Each wall is flat, endless, passes through zero and stands at right angles to its row. A trip goes straight from one point to another. Which walls does it cross, in order?

Walls:
(1): [ 0.31 -0.14]
(2): [-0.83  0.93]
(3): [0.30 0.05]
(4): [-0.30  0.14]
(5): [ 0.50 -0.21]
(6): [ 0.27 -0.03]
(7): [-0.14  0.03]
(8): [0.12 0.19]
(9): [-0.26 -0.50]
Trips:
[0.42 0.15] to [0.75 0.22] => none
[-0.11  0.10] to [-0.25  0.07] => 8, 9
[-0.35 -0.67] to [-0.61  0.20] => 2

Walls:
(1): [ 1.01  0.19  0.12  0.60 -0.11 -0.19 -0.61 -0.51  0.09]
(2): [ 0.47 -0.49 -0.23  0.17  0.12  0.82 -0.12  0.62  0.69]
(3): [ 0.32  0.62 -0.02  0.51 -0.19 -0.24  0.44 -0.60  0.39]
(4): [ 0.27  0.16 -0.33 -0.17  0.38 -0.44 -0.65 -0.58  0.02]
(5): [ 0.00 -0.06  0.31  0.14  0.49 -0.19 -0.29 -0.32 -0.15]
(6): [ 1.20 -0.05 -0.13 -0.39  0.74 -0.33  0.07  0.54 -0.02]
Trips:
[ 0.09  0.73  0.09 -0.19  0.07  0.10  0.81 -0.53 -0.02] to [ 0.09  0.61 -0.05 -0.32 -0.35  0.31 -0.09 -0.13  0.12] => 1, 4
[ 0.35  0.04 -0.03  0.70 -0.02 -0.30  0.64 -0.22 -0.32] to [ 0.16  0.20  0.62 -0.03 -0.19 -0.07 -0.24 -0.17 -0.03] => 6, 4
[ 0.40 -0.38 -0.38 -0.18 -0.07 -0.60 -0.46 -0.23  0.41] to [-0.24  0.00 -0.39  0.00  0.15 -0.51  0.34 -0.22 -0.57] => 2, 1, 6
[ 0.57  0.91  0.26 -0.39 -0.26  0.49  0.44 -0.04  0.47] to [-0.04  0.32  0.21  0.02  0.38  0.08 -0.32  0.03  0.70] => 4, 5
[-0.38 -0.40 -0.24 -0.31 -0.39  0.29  0.07 -0.53 -0.59] to [-0.09 -0.42 -0.34 -0.14 -0.32 -0.04  0.36 -0.17 -0.62] => none
[ 0.52 -0.62 -0.57 -0.20  0.48  0.14 -0.10  0.09 -0.21] to [ 0.71 -0.63 -0.02  0.20  0.23  0.14 -0.40 -0.49 -0.57] => none
[ 0.06  0.57 -0.47  0.54 -0.07 -0.11 -0.61  0.70  0.04] to [-0.24  0.31  0.13  0.06  0.19 -0.28  0.30 -0.33  0.16] => 2, 6, 5, 1
[-0.07 -0.37 -0.51 -0.34  0.32  0.30  0.44 -0.33  0.78] to [ 0.31  0.29  0.01  0.19  0.62 -0.02 -0.75 -0.21  0.00] => 5, 1

Walls:
(1): [ 0.09 -0.61 -0.44 -0.22  0.09 -0.81  0.23  0.19 -0.28 -0.49  0.16  0.60
  0.64 -0.47  0.52  0.24  0.04  0.94 -0.07  0.50]
(2): [ 0.13  0.24 -0.33  0.61 -0.02 -0.35  0.23 -0.40 -0.70 -0.39 -0.50  0.01
  0.06  0.19  0.39 -0.79 -0.42  0.09 -0.13 -0.03]
(3): [ 0.12 -0.14 -0.01 -0.22 -0.46  0.02  0.31  0.01 -0.45  0.08  0.45 -0.18
 -0.15  0.63  0.14  1.02 -1.44 -0.03  0.09 -0.10]
(4): [ 0.22  0.23 -0.52 -0.36 -0.27  0.05  0.50  0.32  0.84  1.25  0.57 -0.17
  0.36  0.07  0.18  0.40  0.32 -0.18  0.10 -0.23]
(5): [ 0.59 -0.02  0.19 -0.22 -0.23  0.29  0.43 -0.20  0.67  0.82 -0.42 -0.04
  0.16  0.20  0.33 -0.53 -0.56  0.18 -0.39  0.42]
(6): [-0.26  0.59  0.44  0.18 -0.86  0.26  0.69  0.33  0.59  0.72 -0.25 -0.59
  0.62  0.21 -0.39 -0.48  0.40 -0.18 -0.33  0.29]
(7): [-0.35 -0.08  0.48  0.14  0.19  0.12 -0.23  0.17  0.52 -0.12  0.40  0.64
 -0.32  0.01  0.57 -0.31 -0.36 -0.05 -0.01 -0.69]
(8): [ 0.37 -0.71  0.66  0.18  0.49  0.23  0.62 -0.08  0.22  0.22  0.34 -0.23
 -0.19 -0.20 -0.12  0.24  0.12 -0.72 -0.49 -0.22]
(9): [-0.08 -0.11  0.06 -0.88 -0.36  0.17 -0.28 -0.10  0.30  0.09 -0.05  0.31
 -0.22 -0.26 -0.03  0.13 -0.05  0.38 -0.04 -0.07]
(10): [ 0.26 -0.44 -0.33  0.37  1.05  0.69 -0.05 -0.32 -0.11 -0.05 -0.25  0.12
  0.35  0.53 -0.56  0.21  0.47  0.14 -0.41  0.33]
(11): [-0.12 -0.28 -0.50 -0.06 -0.12 -0.14  0.16  0.62 -0.20  0.86  0.24 -0.12
  0.50 -0.37  0.34  0.43  0.37 -0.14 -0.39  0.11]
Trips:
[-0.31  0.35 -0.16 -0.25  0.09 -0.33 -0.37 -0.36 -1.04 -0.27  0.29 -0.25
  1.03  0.14  0.00  0.39 -0.09 -0.25  0.79 -0.13] to [ 0.01  0.25 -0.03  0.21  0.00 -0.09 -0.26  0.02 -0.35 -0.06  0.02 -0.06
  0.43  0.45  0.36  0.24  0.00 -0.21 -0.31  0.22] => 10, 6
[-0.50 -0.01  0.68  0.23 -0.03  0.21  0.18  0.13  0.20 -0.51  0.34  0.74
  0.27 -0.87 -0.42  0.35  1.13  0.37 -0.16 -0.08] to [ 0.06  0.26 -0.05  0.46  0.21  0.58 -0.18  0.18 -0.39 -0.09 -0.62  0.06
 -0.74  0.59  0.27 -0.16 -0.41 -0.13 -0.20 -0.08] => 11, 6, 1, 9, 2, 8, 3, 5
[-0.39  0.28  0.63 -0.22 -0.04  0.60 -0.91  0.28  0.31  0.00  0.18  0.01
 -0.07  0.14 -0.27 -0.70  0.38  0.27 -0.21 -0.90] to [ 0.12  0.13 -0.18  0.21  0.24  0.00 -0.63  0.44  0.00 -0.14  0.04 -0.05
 -0.17 -0.35 -0.26  0.08 -0.06  0.44 -0.28  0.26] => 10, 6, 1, 11, 7

Walls:
(1): [-0.20 -0.07 -0.38  0.10 -0.25 -0.56 -0.39  0.16 -0.30  0.18 -0.62  0.75
  0.12  0.40  0.75 -0.19 -0.22  0.06  0.49 -0.22 -0.32 -0.30  0.17  0.48
 -0.37  0.23  0.16 -0.09 -0.74 -0.18 -0.13  0.11  0.22 -0.66  0.52 -0.59
  0.44  0.17  0.35 -0.56 -0.35  0.41  0.14 -0.33  0.49  0.09 -0.04  0.77]
(2): [ 0.03 -0.08  0.42  0.38 -0.21  0.85 -0.15  0.52  0.26 -0.39  0.95  0.64
  1.01  0.05 -0.39  0.05 -0.07  1.01  0.21  0.19 -0.29 -0.22 -0.05 -0.22
 -0.28 -0.04 -0.29 -0.78 -0.35  0.30  0.36 -0.09 -0.61 -0.11 -0.50  0.01
  0.23  0.59  0.10 -0.03 -0.59 -0.97  0.09 -0.46 -0.45  0.17  0.39 -0.12]
(3): [-0.34  0.36  0.59  0.15  0.46 -0.04 -0.46  0.23 -0.05 -0.04 -0.39  0.00
  0.06  0.53  0.34 -0.27 -0.41  0.42 -0.69 -0.67  0.38 -0.30  0.01  0.16
 -0.56  0.54 -0.52 -0.46 -0.51  0.08  0.26  0.20 -0.55 -0.15  0.44 -0.04
 -0.18 -0.49  0.30  0.41 -0.03  0.53 -0.09  0.28 -0.07 -0.11 -0.27 -0.22]
(4): [-0.52 -0.11  0.24 -0.53  0.36  0.12 -0.24  0.05  0.52 -0.21 -0.22  0.62
  0.09 -0.29 -0.40  0.06 -0.05  0.61  0.33  0.50 -0.32  0.19 -0.05  0.08
 -0.01  0.28 -0.20  0.21 -0.66 -0.12 -0.08  0.35 -0.38 -0.26  0.18 -0.50
 -0.11  0.58  0.02  0.34 -0.57 -0.35 -0.01  0.02  0.02 -0.03 -0.02  0.37]
(5): [ 0.32 -0.16  0.29 -0.08 -0.18  0.76  0.32  0.36  0.11 -0.33  0.10  0.00
 -0.20  0.00 -0.08  0.02 -0.04  0.32 -0.09 -0.49  0.03 -0.51 -0.43  0.57
 -0.01 -0.44  0.66  0.03  0.53  1.35  0.33 -0.37 -0.19  0.53 -0.20  0.49
  0.16  0.08  0.16  0.05 -0.20 -0.29  0.30  0.66  0.23  0.33 -0.31  0.11]
(6): [ 0.23 -0.17  0.32  0.65 -0.42  0.14  0.04 -0.10 -0.33  0.17 -0.49 -0.10
 -0.16  0.18 -0.12  0.06 -0.13 -0.43 -0.15  0.28 -0.55 -0.37 -0.82 -0.17
 -0.48 -0.52  0.73 -0.54  0.13 -0.15 -0.40  0.13 -0.01  0.23 -0.17 -0.29
  0.13 -0.27  0.57  0.27 -0.40 -0.39  0.40 -0.15  0.20 -0.41  0.26  0.34]
(7): [-0.05 -0.13 -0.64  0.05  0.07 -0.32 -0.47 -0.36  0.07 -0.07  0.44  0.06
 -0.14  0.19 -0.13  0.59  0.25 -0.26  0.83  0.04 -0.31  0.30  0.15  0.16
 -0.24 -0.13  0.29 -0.57  1.08 -0.32 -0.14  0.23  0.04 -0.01  0.18 -0.20
  0.13  0.79  0.32 -0.35 -0.23 -0.23 -0.09  0.66  0.14  0.20  0.75  0.22]
(8): [-0.22  0.38 -0.19  0.15 -0.30  0.00  0.57 -0.31 -0.15 -0.68 -0.52 -0.41
 -0.35 -0.32  0.03  0.39 -0.35  0.04 -0.18 -0.44  0.28  0.30 -0.07 -0.09
 -0.01  0.29 -0.55  0.78  0.28  0.59  0.46 -0.12 -0.60  0.46 -0.05  0.27
  0.01 -0.23  0.38  0.37  0.14 -0.16  0.04  0.31  0.41  0.87  0.29 -0.20]
(9): [-0.10 -0.29  0.09  0.07 -0.05  0.61  0.93 -0.29 -0.35 -0.01  0.16  0.08
  0.02 -0.99  0.19 -1.10 -0.07 -0.07  0.16 -0.15  0.24  0.33  0.43  0.33
 -0.14 -0.10 -0.08 -0.46  0.05 -0.62 -0.14 -0.22 -0.42  0.46  0.04 -0.76
 -0.69 -0.03  0.07 -0.10 -0.38 -0.09  0.02  0.84  0.63  0.02 -0.28  0.74]
(10): [ 0.03 -0.71  0.08 -0.28 -0.01 -0.23 -0.31  0.17 -0.62 -0.33  0.57 -0.30
  0.26  0.28  0.28  0.79 -0.04 -0.23  0.04  0.13 -0.43  0.04 -0.29  0.09
 -0.37  0.24  0.34 -0.53  0.25 -0.43 -0.03  0.01  0.28 -0.55  0.48  0.01
 -0.65  0.03 -0.18  0.41 -0.14 -0.13 -0.43  0.06 -0.02 -0.36  0.34  0.44]
Trips:
[-0.41 -0.69 -0.58 -0.01  0.25  0.09  0.01  0.39  0.29 -0.01  0.49  0.76
  0.93  0.46  0.15 -0.42  0.15  0.88  0.37  0.73 -0.55  0.01  0.84  0.24
 -0.18 -0.13  0.07  0.21  0.43  0.16 -0.21  0.24 -0.06  0.14 -0.12 -0.46
  0.05  0.70 -0.17  0.15 -0.15 -0.25  0.00 -0.36  0.10  0.01 -0.26  0.24] to [ 0.20 -0.27 -0.32 -0.05  0.45 -0.58 -0.09  0.04 -0.09  0.23 -0.53  0.11
 -0.03  0.16  0.00 -0.19  0.00 -0.11  0.40 -0.19  0.27  0.60  0.14 -0.26
  0.12  0.44 -0.61 -0.34 -0.20  0.38 -0.49  0.16 -0.07  0.61  0.20 -0.40
 -0.62  0.29 -0.02  0.66  0.09 -0.11  0.04  0.35  0.60 -0.15 -0.16 -0.55] => 10, 3, 2, 8, 1
[-0.07 -0.39  0.12  0.59  0.69  0.66 -0.08  0.03 -0.09  0.15 -0.04 -0.41
  0.37 -0.50  0.18  0.04 -0.26  0.14  0.11 -0.32 -0.33  0.47 -0.38  0.33
 -0.47 -0.08  0.57 -0.93 -0.94 -0.03  0.12  0.12  0.43 -0.06 -0.36  0.25
 -0.13 -0.30  0.28 -0.40 -0.15 -0.09  0.45  0.29  0.40 -0.78 -0.28  0.12] to [-0.18  0.42  0.33 -0.32  0.23  0.12  0.19 -0.40 -0.05 -0.08  0.01  0.53
 -0.42 -0.59 -0.24  0.41  0.15  0.06  0.14  0.51  0.17  0.04  0.61 -0.26
 -0.41 -0.41 -0.34  0.13 -0.65  0.01 -0.06 -0.15  0.39 -0.13 -0.06  0.18
 -0.49  0.41  0.06 -0.01 -0.30 -0.78 -0.49 -0.38  0.42 -0.21 -0.48 -0.20] => 5, 3, 1, 10, 6
[-0.21 -0.40  0.30  0.37 -0.16  0.27  0.11  0.06 -0.22  0.69  0.56 -0.04
  0.16  0.37 -0.48  0.16 -0.17 -0.21  0.32  0.88 -0.35  0.24 -0.72  0.56
  0.06  0.16  0.68  0.12  0.10  0.00  0.07  0.30 -0.35  0.10  0.40 -0.24
  0.09  0.26 -0.14 -0.46 -0.28  0.54 -0.04  0.30 -0.24  0.04  0.05 -0.22] to [-0.40 -0.25  0.50  0.26  0.02 -0.31  0.38 -0.39  0.04  0.00 -0.19  0.18
 -0.58  0.17  0.07  0.13  0.24 -0.55 -0.24  0.10 -0.42  0.52 -0.41  0.85
  0.14  0.46  0.49 -0.47 -0.50  0.37 -0.14  0.39 -0.29  0.32  0.86  0.64
  0.05 -0.18 -0.15 -0.03  0.26  0.08 -0.24 -0.02  0.35 -0.56  0.45  0.05] => 2, 3, 8
